Every row gives one point. To make a cloud, some directions were put in groups of two or more. Within a group, all points are equally far from the middle, so they leave a hole (a ring in 2 directions, a hollow ball in 3). The other directions are filled evenly. Then the cloud was stretched, turned, moved and blurred a little. How many holes are there, and how many directions does each take, smallest first?
In the rows, zero is written as 128.

Cloud (21 x 3)
[[115 130 177]
 [116  95  65]
 [170 110 143]
 [ 87 114 112]
 [144 133  83]
 [100  73 118]
 [116 135 137]
 [ 63  95 166]
 [ 92 110  80]
 [108 101 153]
 [116  99  69]
 [131 136 104]
 [168 139 117]
 [170 104 144]
 [148 122 116]
 [134 149 134]
 [ 95  71 136]
 [ 66 133  97]
 [115 123  95]
 [ 73 125 129]
 [130 125 146]]
Holes: 0

Cloud (29 x 4)
[[146  78 166 163]
 [139 147 151 107]
 [ 96 112 162 108]
 [104 150 147 125]
 [173  72  93 112]
 [118 135 115 164]
 [181  79 130 144]
 [124  66 156 167]
 [157  92 163 101]
 [146 134 121  90]
 [133 142 101 120]
 [136 161 185  97]
 [177  61 122 139]
 [ 98 127 139 147]
 [142 110 176 101]
 [104 140 135 147]
 [127  80 175 112]
 [109 159 107 154]
 [134  72 169  93]
 [121 124 105 172]
 [122  58 118 129]
 [115 145 121 147]
 [ 97 125 168 106]
 [149 116  61 118]
 [125 120 101 131]
 [140 139 145  91]
 [142 151 167 160]
 [199 127 136 124]
 [143 172  72 125]]
Holes: 0

Cloud (53 x 6)
[[134  88  94  91 182  99]
 [ 83 131 147 144 101 153]
 [180  90 113 132 128 104]
 [103  98  96 109 130  91]
 [ 59 162 123 130 158 145]
 [147 172 131 116 179 142]
 [167 138 125  78 121 114]
 [ 67 134 135 103 126 100]
 [ 72 110  96  92 136 133]
 [123 129 111  83 153  72]
 [151 115 179  86 141 113]
 [121  86 116 102 200  99]
 [ 99  83 107 100 160 145]
 [132 159  92 141 154 114]
 [129 174 146  80 106 119]
 [118 127 189 133 130 101]
 [120 146 147  74 140 166]
 [123 104 115 176 155 109]
 [157 141 117  98 132  65]
 [169 143 152  92  95  68]
 [155  91 135 152 117  97]
 [117  93 103  96 153  71]
 [123 115 145 170 140 108]
 [ 84  88 107  87 131 151]
 [132 142  99 151 118 135]
 [131 139 130 157 144 184]
 [122 109 119 147 108  98]
 [ 81 167 150 116 159 127]
 [139 107  91 141 114 133]
 [142 121 141  89 111 165]
 [ 91 124 156  63 141  99]
 [ 74 144 141  97 171 140]
 [129 118 111 110  90  72]
 [110  88 151 115 175 126]
 [ 99  95  77 127 161 129]
 [158 107 129  96 124 153]
 [130 167 133 124 147  90]
 [139 129  98  84  71 131]
 [125  99  93  68 142 130]
 [ 71 133 109 106 141 112]
 [ 71 166  87 123 147 145]
 [168  90 100  93 137 122]
 [ 55 117 109 101 142 152]
 [122  96 117 142 118 162]
 [105 178 122 147 158 130]
 [ 96  98 125 121 199 142]
 [ 97 145 179 101 150 105]
 [141  96 116  62 151  68]
 [112 152 151 103 191 109]
 [138 101 104  67 160 103]
 [124 144 160  94 184  93]
 [152 112 172 100 121 129]
 [ 74 126  91 113 161 129]]
Holes: 1 (4)

Cloud (71 x 8)
[[101  64 187 123 108 104 141 138]
 [152 147 115 100 158 169 163 159]
 [177 167 157 119 110 111 174 118]
 [ 92 155 180  85 143 115 113 157]
 [125  83  89 124 137 147 133 149]
 [125 107 174 111 152 200 161 161]
 [144 105 155  91  74 138 175 155]
 [124 126 185 118 139  89 127  95]
 [136 126 131 158 155 169 156  74]
 [102 168 136 131 149 128 101 143]
 [114  59 152  95 111 130 184 115]
 [104 145 140 142 162  98 178  94]
 [181 113 134 102  94 138 126 156]
 [143 100 169  66 148 135 114 166]
 [128 153 158 150 167 139 139 198]
 [174 134 178 128 154 139 119  95]
 [109 153 186 119 137 131  84 176]
 [164 155 172  71 126 144 173 171]
 [135 135 148 147 175 132 184 118]
 [129  78 135  96  82  86 179 101]
 [ 95 136 170 102  78 120 167 159]
 [125  99 149  78  74 118 148 155]
 [164 139 117 150 172 150 149  78]
 [171 177 156 105 113 113 114  82]
 [134 140 180  82 135  85 153 103]
 [ 98  79 111 131 155  98 117 136]
 [132  93 147 111  67 139 116 109]
 [ 87  87 168 145 177 140  96 130]
 [152  65 131 127 100 107 142 125]
 [103 164 115 145 156 135 134 108]
 [164 102 120 149 117 138 170 146]
 [148 106 131 141 151 180 168  92]
 [158 104 196 133 122 175 157 138]
 [105 118 117 142 126 125 211 128]
 [150 125 149 111 191 130 163 123]
 [ 85  77 160  74 137 123 140 141]
 [167 106 147  92 102 108 102 112]
 [167 155 120 132 163  99 126 154]
 [121 188 135 111 102 142 164 128]
 [ 77  97 107  82 138 110 157 122]
 [ 97  98 143  89 170 121 103 145]
 [193 127 173 128 139 118 102 131]
 [120  40 153 128 145 148 169 153]
 [175 106 159 152 163 136 172 148]
 [143 132 142 117 176 118 123  77]
 [ 99 135 132 160 155 109 123 137]
 [107  86 130 125 120  62 146 135]
 [ 94  96 169  74 165 114 121 156]
 [132 118 209 147 154 103 130 139]
 [118 135 119 101  75 156 143 129]
 [162 150 120  73 111 106 126 147]
 [184 131 152 138 134 119 170 157]
 [116 125 172 158 108 105 125 140]
 [144 146 182 155 145 110 155 181]
 [ 96 126 124 111 163 127  75 114]
 [130 171 126 110 184 126 151 142]
 [138 117 107 105 173 116  93 167]
 [145  97 108 140 106 142 139 162]
 [ 79  94 137 139 139 126 175 104]
 [173 109 130 104 113 119 124 183]
 [141 151 168 122 138  60 165 138]
 [117 144 160 141 110 104  82 143]
 [135 119 151 129 193  80 152 162]
 [190  95 161 110 116 173 105 132]
 [149 101 123 121 122  81  99 157]
 [161 180 143 123 152 169  96 149]
 [ 80  92 127 139 144 127 148 163]
 [147  70 131 149  98 137 153 106]
 [108  95 195 112 108 115  87 155]
 [143 137 120 106 105 193 132 132]
 [109  83 107 131 134 143 147 170]]
Holes: 2 (3, 3)

Cloud (104 x 9)
[[126 178 119 125 180 176 152 127 130]
 [174 110  75 123 144  85 184 126 127]
 [141 124  63 111 133 194 138 128 157]
 [137 165 117 157 125 191 128 110 165]
 [109  99  84 122 148 131 112 188  86]
 [123 108  65 128 125 101 134 191 124]
 [143 172  79 113 140 190 102 158 125]
 [138 147  96 108 170 137 144  84  82]
 [104 136  78 146 138 153 161 114  84]
 [128 135 119 119 184 107 113 136 130]
 [130 115  96 108 131 167 193 139 153]
 [116 131 100  97 144 125 186 182  85]
 [153 169 116 142 126 136 157 108  90]
 [ 77 159 140 120 126 108 153 104 117]
 [116 117 154 136 120 114  98 160  55]
 [149  86 138 141 114 166 162 118  82]
 [130 105 124 112 124 172  75 123 131]
 [101 164  63 152 123 146 106 140 133]
 [112 146  82 122 136 159 128  90 149]
 [106  96 170 135 137 118 116 159  72]
 [134 182 104 136 177  78 144 139 123]
 [113 150  53 138 115  91 104 124 113]
 [112 117 122 110  57 126 142 153 108]
 [179  97 110 135 142 142 162 127 100]
 [143  89  58  99 135 154 169 115 113]
 [111 154 149 123 105 171 128 171  88]
 [151  97  67 137 133  96 179 135 117]
 [114 108 143 102 164 139 123 136 128]
 [186 131  96 115 177 114 145 147 103]
 [ 98  94  91  89 106 130 173 120  79]
 [157  95  95 136  99 141 178 118 137]
 [166 173 111 147 129  73 132 131 104]
 [136 121  92 107 167  82 136 177 141]
 [191 128 110 109 142 141 156 116 106]
 [149  98  87 121 102 195 146 148 133]
 [142 153  93 152 134 159 140 116 183]
 [123 114 171 151 133 158 159 141  75]
 [112 166  80 141 140 131 105 184  99]
 [ 79 158 116 129 126  96 160 103 122]
 [144 130  78 130 106  98 152 172  83]
 [121  81 101 112  58 108 129 131 101]
 [117 140  85 144 136 139  66 113 113]
 [153 135 168 132 141 117 178 108 156]
 [133  72 127 130 170 118 114 134  67]
 [ 86  94 147 102 131 122 184 122 114]
 [116 153 146 137  98 193 151 106  95]
 [104  75  85 108  91 124 134 123 142]
 [131  78 152 175 121 131 116 126  86]
 [167  80 100 135  86 135 144 112 124]
 [113 106 109 155  86 186 137 161 150]
 [137  79  90 106 141 110  94 152 100]
 [181 102 119  99 111 133 111 129 103]
 [102 121 172 121 105 144 170 124  81]
 [148  66 125 142 151 111 105 111  85]
 [ 94 157 167 150 101 134 113 155 118]
 [127 165  92 145 171 124 136 110 104]
 [ 84 148 106 115 154 170 130 183  81]
 [115 137  46 112  98 153 151 152  93]
 [159 159 126 156 138 146 150  93 144]
 [125 151 151 124 154 115  87 124  76]
 [134 128  84 135 128  95  91  93 134]
 [106  93 150 122 144 155 122 121 141]
 [122 151 164 138 124 101 127  91 151]
 [ 98 169  88 140  96 174 136 162 138]
 [131 175 119 135 119 201 132 124 155]
 [109 166 109 121 171  88 153 148  73]
 [100  89  78 105  69  98 146 118 100]
 [144  97 102 139 106 132  76  94 143]
 [106 176  98 135  79 137 141 160 150]
 [142 148 135 144 136 194 119 135 168]
 [151 166  64 130 119 116 158 118  94]
 [120 110  56 117 120  79 139 181  99]
 [138 138 123 127 102 135  71 143  57]
 [ 89 118 152 130 134  85 119 160  77]
 [102 161 158 111 138  81 117 139  82]
 [162 117 156 118 157 174 162 134 113]
 [143 106 124 127 101 195 145 126 160]
 [139 146  57  90 128 114 107 120  62]
 [ 86 128 148 165  86 108 111 135 124]
 [110  81  49 131 104 151 125 123  82]
 [141 113  99 106 172 157 188 116 122]
 [138  65 113 158  90 133  84 137 104]
 [134  99 126 177 102 118 160 128 130]
 [114 128 132 161 127 158 187 137 111]
 [148 106 126 123 109 142 196 117 146]
 [ 84 155 147 137  98  96 140  99 133]
 [120 112  94  97 144 172 173 174 102]
 [140 126  65 139  89 123 150 151  93]
 [147 102  78 108 133 188 140 173 112]
 [ 98 102 154 147  79 133 172 117 139]
 [112 165  59 107 125 184 104 156 101]
 [145  82 109 128  97  75 139  80 147]
 [149 129  92 164  88 147 107 128  75]
 [103 198 121 116 160 124 167 153 132]
 [158 133  63  97 156 169 152  91 104]
 [138 165 112 137  89 165 139  99 160]
 [103 134  85 110 132 180 141 189  86]
 [176  96  83 138 128 166 158 111 122]
 [141 155  93  96 159  75 147 100  75]
 [114 170  93 146 111 156 174 115 126]
 [134 146 130 117 108  65 101 135  65]
 [110 144 142 103 121 156 115 100 140]
 [113 102  82 121 132 104 105 159  50]
 [ 92 104  95  95 136 179 174 146  94]]
Holes: 3 (2, 2, 4)

Cloud (90 x 9)
[[ 71 154 164 107 185  94 124 168 116]
 [150  99 124 120 149 113 162 102 168]
 [105 138 139 109  95 133 149  94 151]
 [163  96 144  85 180 131 151 104 143]
 [156 173 138 125 105 116  79 207 154]
 [193 109 159 143 149 133 154 139 131]
 [ 87 107 119 160 130 134 150 143 136]
 [119 131 108  98 159 110 168 116 154]
 [122 105 134 113  97 113  99  92 100]
 [153 105 158  93 158 115  75  92 121]
 [172 100 114 136 144 134  54 117 128]
 [168 168 177 109 143 162  77 182 166]
 [ 81 107 132  93  77 129 175 123 128]
 [138 145 110 121  93 132 138 165 152]
 [129 153 176 125 140  96  45 172 169]
 [135 178 172 154 164  81  94 184 132]
 [167  90  92 144  93 145  79 145 131]
 [139  71 165 117 140 107 109 172 126]
 [140 105 148 147 184 118  81 117 146]
 [128 175 114 162  98 131 117 200 140]
 [122 128  79 124 115  90 151 118  98]
 [ 76 140 117 166 198 106 140  92 141]
 [113 175 132 126 115 157 123 145 125]
 [152 120 106 184 124 101 119 151 125]
 [194 102 133  43 119 107 114  93 188]
 [141 133  78 140 140 148 155 144 108]
 [121 143 103 165 170 108  69 158 168]
 [136  98 149  76 126 133 112 167 160]
 [123  77 118 154 154 117  70 131 145]
 [132  87 135  91 156 118 167  75 132]
 [160 101  99  83 141 123  91  90 163]
 [116 156 149 120 160 147 150 116 128]
 [ 87 111 122  77 138 143  90 111 146]
 [ 68 113  97 133 137 126 184 143 111]
 [ 91 151 162  93 143 142  63 131 137]
 [ 99 116 133 112 130 141 129 147 104]
 [121 118 112 178 132 114 206 146  63]
 [154 171 148 126 184 118 116 133 107]
 [108  88 113 150 132 108 120 181 130]
 [180  76 147 118 151 127  99 178 136]
 [133 103 107  97  92  72 153 138 156]
 [157 136 148 124 122 128  76 188 160]
 [142 109  77  80 118 146 115 151 126]
 [123 124 144 146 180 165 105 146 119]
 [141 160 164 100 100  92 154 153 168]
 [ 99  91 133 125 140 144 141 164 135]
 [151  99 120 139 179 170 114 130 103]
 [142 153 155  91 126 131 101 138 132]
 [ 69 127  71 127 102 117 113 140 124]
 [135 149 105 155 116 114 112 145 100]
 [111 169 141 161 125 131 112 229 160]
 [144 129 101 112  85 135  98 153  80]
 [153  97 119  79 147 129 104 115  92]
 [148 108 171 149 161 142 133 140 154]
 [141 106 146 100 100 108 198 135 147]
 [138 150  76 142 201  87  82 106 131]
 [169 174 175 132  96 179 111 159 142]
 [126 154 185 144 173 177 134 177 123]
 [159  83 105  65 121  83 107 120 164]
 [165 115 108 117 127 163 156  64 120]
 [ 94 143 128 193 152 114 128 208 137]
 [171  73 124 129 162 114  89 149 157]
 [156 105 170  76 149 108 129 132 182]
 [106 133 151 123  96 135 102 122 181]
 [ 83 110 101 139 161  90 130 140  96]
 [116 113 139 126 121 139 130 144 191]
 [118 110 124 148 102 109 160 111 143]
 [126 131 121 149  90 146  73 150 123]
 [134 138 108 117  95 138  71 141 108]
 [160 105 168 126 140 161 128 185 105]
 [156 130 142 154  72 163 146 147 156]
 [113  85 115 117 143 125  87 137 161]
 [109 105 117 135 193 135 100 104 128]
 [118 135 133 145 104 163  51 171 146]
 [126  95 123  78  67  92 201 128 137]
 [167  73 103  80 138 131 107 106 123]
 [128 135 176 132 132 142  97 191 142]
 [129 138  96 162  74 130 193 132 126]
 [121 119 141  93 187 127 136 146  92]
 [122 115 107 139 150  66 104 139 154]
 [116  88 175 113 171 127 132 132 125]
 [130 101 123 121  58 141 121 138 104]
 [119 125  97 142  98 177 111 112 136]
 [155 112  84 168 190 126  84 162 122]
 [141 170 118 130 140 108  87 133  87]
 [125 153 142 156 171 153 149 111 113]
 [132  81  97  58 168 124  76 116 188]
 [107 104 122 145 110 107 174 115 129]
 [ 95 149 126 131 134 116 100 182  79]
 [139 160 173 121 131 145  86 157 139]]
Holes: 0

Cloud (87 x 9)
[[123 179 114 110 178 130 153 128 153]
 [160 103 107 111 164 144  99 170 141]
 [123 178 111  80 161  90 137 119 153]
 [141 141 124  70 152 167 140 127 133]
 [169 170 132  61 153  92 133 144 149]
 [102 117 166 115 126 115  92 115 201]
 [147 130 116 160 126 109 104 138 187]
 [130 107 153 107  91 141 109  70 126]
 [116 182  97 134 123  79 116 116 114]
 [171 110  99 111 127  94  72 121 103]
 [153 127  98 113  86 117  87 145 165]
 [169 161  53 123 158 117 116 104 178]
 [170 164 147  90  98 136 131 156 100]
 [123 155 133 124 178 109  78  94 162]
 [102 148 136 104 102  99 111 169 174]
 [100 161 143 127 157 172 133 155 135]
 [135  87 103 147 148 158 111  98 177]
 [144  66 115 151  78 135 135 133 118]
 [168 162 146  83 140 156 167 145 157]
 [ 88 127 117 158  55 128 142 151 160]
 [130  92  89  95 113 162 146 124 127]
 [178 151 144  81 111 115 100 120 169]
 [ 99 170 148 140  65 126 126 125 121]
 [146 195 107 142 166 131 108 126 163]
 [163 132  83 169 109 134 155  88 127]
 [137 139  81 107 162  82 139 146 150]
 [109 148 145  94 126 117 122  74 190]
 [ 97 145 128 172 153 126 102 101 113]
 [140  99 110 120 105  98  63 101 119]
 [137  93 134 115  62 137 141  86 131]
 [149 120 136 130  69 153 153  93 111]
 [181 152 142  53 149 110  89 140 134]
 [ 90 113 184  93 130 132 115 148 153]
 [ 77 107 172 139 100  96  92 143 118]
 [109 156  98  86  90 130 140 146  85]
 [166  88 148 132 163 118  96  98 164]
 [164 142  86 125 137 158 117 130  70]
 [120 149 115 149 145  97 104 183 140]
 [ 89 149  99 154  80 147 166 140 155]
 [120 201 159 104 151 133 130 143 154]
 [141 140 100 163 128 111 166 158 103]
 [ 87 150 116 127  66 133 141 167 112]
 [133  70  86 118  84 141 111 113 119]
 [ 99 129 107 127 152 118  65 156 172]
 [147 147 106 100 141 134 175 104 112]
 [118  60 128 137  94 149 100  99 144]
 [ 97 126 144 173  95 151 136 194 111]
 [136  99 105  87 127 156  69 121 166]
 [103 145 146 132 128 130 132  52 147]
 [ 88 149 164 114 139 155 154 119 151]
 [125 145 128  73 134 137  71  69 140]
 [159 154  93  93 174 172 123 168 131]
 [142 191 121 152 102 130 123 103 112]
 [118 162  59 168 113 120 110 143 124]
 [170 123 102 113 158 177 144 119 162]
 [171 172  86 101 159 151 134  81 171]
 [ 90  95 124 153 153 139 108 160 115]
 [ 84  90  95 117 105 102 137 150 156]
 [116 142 125 116 144  72 144 126 171]
 [102 144 164 132 124 110 149 106  91]
 [ 89 105 119 167 140  94 143  91 166]
 [121 190 173 111 131 112 115 155 117]
 [127 173 140 153 178 131 134 161 150]
 [165 123 142  87 111 157 100 147 152]
 [105 138 125 104  94 107  51 114 119]
 [107  95 101 121 108 113 114 105 208]
 [157 120 116 123 159 156 151  92 109]
 [174  96  69 107 132  92 128 100 164]
 [157 138 150  76 138 142 115  73 173]
 [147  97 155 103 182 102 120 128 157]
 [142 124 107 126 104  86 112 114 194]
 [141 177 107 156 143 112 154 173 124]
 [127 130  85 122 105 129 149 196 143]
 [179 158 102  75  94 130 157 113 134]
 [152 125 133  68 128 131  86  79 105]
 [172 100  73  81 115 104 119 134 172]
 [151  83  65  59 144 121  97 123 165]
 [ 91 121 146 206 125 149 116 142 133]
 [148 117  26 117 129 117 107 105 168]
 [145 120 133 162 118 111 100 138 185]
 [ 95 100 187 145 142  97 102 144 131]
 [ 94 181  89 149 111 140 121 136  83]
 [150  68 145 150 136 107 121 115 109]
 [120  97  93 145 111 156 141 103 199]
 [122 167  84 136 149 120 169 139 140]
 [129 182 138 129 167  95 104 138 161]
 [146  83 115  96 106 108  72 112 107]]
Holes: 3 (2, 3, 3)

Cloud (92 x 9)
[[121 123 129 130  97 111 189 157 141]
 [137 132 123 119 128 168  87 115  83]
 [ 91  96 150 144 112 179 161 108  99]
 [ 87  90 144 110 109 165 109 151 159]
 [141 154 188 127  79 185 141 132 111]
 [149 129 142 140  88 144 134  59 130]
 [114 110 103 149  87 102 146 164 132]
 [ 79 109 200 103 125 113 140 108 124]
 [142 133 164 175 115 182 105 115 152]
 [145 126 135 115 134 185  89 142 125]
 [105 161 168 154  84 147 180 114  98]
 [118  84 124 126 127 132 176 148 129]
 [165 150  91  84 130 145 113 114 169]
 [ 62  84 154 107  98 124 154 144 180]
 [122 131  94 166  95 129 175 138 115]
 [129  51 123 132 109 104 133 112 118]
 [119 109  96  78  85 167 127 109 149]
 [ 93  70 101 138 141 150 123 104 143]
 [136 128 114 142  57 139 153 152 123]
 [ 73 122 161 139 123 160 110  68 148]
 [ 95 132 116 139  94 164 175 165 112]
 [ 74 155 170 162 132 166 132  74 159]
 [173 110 105 108  87 134 123 121 165]
 [127 120 119 129 106 135 106  74 195]
 [ 89 116 136 132 113 140 106 115 213]
 [147 193  98 126  87 142 122  98 141]
 [100  97  99 146  94 160 124 101 103]
 [117 130 130  95 148 161 167 165 107]
 [108 112 140 109 120 183 140 156  94]
 [128 150 126  82 134 154  98  78 111]
 [144 136 111 120 123 159 137  60 149]
 [108 131 115 108 124 168 184 126 109]
 [107 105  83 156  86 170 141 127 149]
 [144 184 143 117 130 152 131  80 111]
 [ 92  85 197  69 116 150 114 111 122]
 [ 82 136 124 160 110 155 175 122 109]
 [169 134 128 154 122 148 109  75 142]
 [155 115 147 121 141 137 184 137  85]
 [133 135 114 154 115 186  98 139 106]
 [145 121  94 150 111 151 161  81 126]
 [113 133 147 116 114 156 110 169 140]
 [173 114 188 104 150 171 103  86 137]
 [107 153 127 156 159 148 126 155 170]
 [172 149 128 127 127 135 101 126 146]
 [173 120  80  97 123 119 149 159 112]
 [183  92 158  82 121 129 123 117 144]
 [ 95 151 142 182 131 168  99 126 130]
 [182 122 111 106  99 143  91 118 117]
 [ 67 107 149 170 123 161 143 122 173]
 [124 103 122 132 121 203 177 152 125]
 [120 160 153  85 117 169 134 132 109]
 [ 84 105 183 155 122 132 196 131 148]
 [111 102 105 116 100 178  91 128 171]
 [191 140 108 101  98 189 141 139 136]
 [ 76 112 100 118 102 134 156 171 129]
 [159 110 101  69 175 132  66 111 135]
 [135  85 103  71 143 148  94  80 175]
 [136 118 154 140 140 143 113  74 178]
 [119 178 160 104  97 167 176 145 141]
 [122 140 151 158  71 129 105  74 143]
 [ 90 114 147 179 101 162 181 147 117]
 [181 172 134 113 120 184 110 132 132]
 [117 157 134 130  93 163 124 167 174]
 [114  68 145 109 160 150 106  96 163]
 [138 128 137 114 122 175  69 113 145]
 [124 161 124 127 114 199 129 156  94]
 [ 95  76 150 140 105 124 128 113  96]
 [104  99 127 124 156 130 149  96 143]
 [110 150 139 116 114 151 165 183 146]
 [107 100 165 119 155 172 156 123  87]
 [ 93 135 102 111  97 168  85 116 114]
 [ 96 116 185 118 145 170 130  78 115]
 [120 128 161 135 113 214 125  72 124]
 [ 89 108 191 146 126 184 166 141 109]
 [ 89 137 132 174 105 129  77  75 177]
 [147 135 122 125  73 140 130 103 186]
 [ 58 136 145 140 157 133 131 127 148]
 [106 112 156  95 126 172  80 122 142]
 [123  56 157  99 140 117 103 113  97]
 [122 125 126  96  94 136 126  90  93]
 [ 98 179 154 154 124 184 108 116 113]
 [106  98 171  68 111 150 157  99 117]
 [153  85 182 121 158 158 153 133  94]
 [122 145 148 122  87 112 137 101 106]
 [ 80 105 118 161  62 143 131 161 154]
 [139 125 108 121 128 158  90  50 137]
 [173 133 141  76 106 148 173 128  95]
 [ 80 105 110 103 122 135 146 171 141]
 [ 81 158 185 136 137 153 152 152 117]
 [116  52 124  72 133 141 130 123 167]
 [159 187  88 170  92 159 115 142 132]
 [123 113 179 117 115 100 106  62 157]]
Holes: 1 (6)

Cloud (102 x 9)
[[165  82  95 130 167 127  76 112 111]
 [118  94 159 142 162 148 150 106 118]
 [173 134 103 150 135 138 111 150 115]
 [122 157 186 139 101 118 122 117  89]
 [139 198  90 153 133  96 117  85 130]
 [104 112  95 166 137 101 123 132 119]
 [103 133 147 116 116 131 128  96  25]
 [128 174 131 166 106  76 152 123 104]
 [ 69 164 131  97 122  80 145 143 138]
 [110 133 179 159 132 140 137 135  98]
 [161  76 174 127 155 168 122  72  83]
 [141 179 103 138 136 125 140  73  61]
 [124 123 134  85 139 103 111 131 144]
 [ 48 153 144 115 110 116 168 121 111]
 [147 111 145 144 105 108 144 148 199]
 [186 154 127 144 120 143 124 125  91]
 [105 108 123 175  69  82 175 161 137]
 [140 115 113 152 112 104 150  81  93]
 [ 91 122 114 143  79  80 111 178 118]
 [ 90 124 144 100 106  95 122 158 179]
 [168 143 109 137 178  86 133  85 125]
 [141 140  83 121  89  92 125  86 150]
 [143 139 126 119  83  99 118 160 128]
 [122 117 163 155 111 146 118 148 100]
 [ 65 141  92 144 112  83 122 115 128]
 [216  90 118 141 149 121 119  89 119]
 [130 137 156 152 148 117 140  90  55]
 [ 89 129 145 110 185 107 118  75 113]
 [ 76 157  97 123 130 134 172  97  99]
 [137 116 109  99 130 153  97 121 139]
 [ 56 137 139 112 131  84 173 120 137]
 [144  94 146 122 144 112 178 102  62]
 [175  94 117 126 187 166  99 111  72]
 [157 135  93 143 162 149 141  76 124]
 [158  80 131 133 127  86 134  83  85]
 [152 155 124 144 144  74  96 104 129]
 [ 97 143 128 108 103  92 124 149 139]
 [169 141  76 146  84 130  94 127 148]
 [205 103 150 116 163 185 131  76 109]
 [111 120 139 130 151 103 139 160 160]
 [178  93 139 160 127 106 123 116  96]
 [126 118 155 131 174 156 130  98 103]
 [174 135 132 167 111  89 140 147  86]
 [143 131 131 138 116  96  99  84  55]
 [182 151 135 114 142 123 112 127 141]
 [160 126 104 135 141 102  76 101  86]
 [ 63 146 108 145 100 137 151  95  99]
 [139 156 127 204 143  72 165 127 133]
 [124 128 146 164 137 108 113 142 122]
 [136 133 111 146 146 117 140  79 158]
 [132  69 157 108 125 166 112  81  90]
 [184 143  97 141 117 141  94 138 142]
 [154 129 146 152  97  84 125  84  84]
 [214  81 100 146 134 110 132 109 103]
 [ 74 132 161 123 132 129 155 139 101]
 [167 153  95 142  89 155  79 109 168]
 [ 72 151 163 116 129 127 149  98  26]
 [176 110 131 115 143 143 142 114 140]
 [153 170 117 139  67  61 103 122 194]
 [170 116  80 179 110 142 131  81 154]
 [104 150 161 164 145 104 176 120  98]
 [ 72 136 115  97 122 153 131  89 106]
 [ 80 128  98 173 144  90 139 123 114]
 [167 139 104 173  87 133 112  77 153]
 [155 118 102 146  93 145  82 127 181]
 [ 70 163 117 134  99  63 136 112 128]
 [146 187 125 151 140 132 106  94 152]
 [113  84 147 149 101 158 131 157 128]
 [116 127 105 179 117  81 135 163 179]
 [154 148  88 127 150 113 111  72 141]
 [117 132 166 184 117 142 152 130 135]
 [176  96  81 144 130 148 140  92 148]
 [ 99 181  82 162 124 101 130  81  90]
 [100 105 140 174 140 161 135 147 167]
 [100 183 133 155  94  86 174 111 122]
 [173 146 137 111  80 111 105 127 140]
 [114 110  93 141 143 108  75 111 172]
 [119  98 109 150 110 115  70 105 143]
 [146 110 154 124 205 151 133  89 133]
 [194  99  77 124 143 136  78  92 168]
 [105  99 118 139 129 103 100 138 172]
 [116 137 124 127  67 162 117 157 137]
 [133 160  99 173 117  77 120 100  79]
 [130 156 166 131 158 118  97 110  93]
 [179 120 123 130  80 102  71 127 139]
 [105 105 108 104 117 103 140 147 155]
 [156 133 113 165  68  91 123 137 208]
 [139 148 117 155  78 125 138  84 111]
 [130 163 144  88 132 135 130  82  99]
 [121 125  97 197 124 117 129 116 156]
 [144 130 109 178 130 155 106 144  74]
 [179  79 121 135 121 161  70 109  72]
 [143 120 151 183 122 110 157  81  71]
 [168  97 158 124 144 181  75 134  91]
 [116 135 117 135 105  90 139  84 144]
 [155 120 144 126 113 138 127 129 113]
 [102 171 132 106  97  67 126 122 125]
 [194  95 115 132  91 107 131 129 168]
 [134 139 121 176 122 157  90 105 121]
 [154 127 128 126  88 121 112 120 143]
 [ 83 139 129 126 162 116 106 110 140]
 [184 167 115 143 133 132  90  59 118]]
Holes: 0
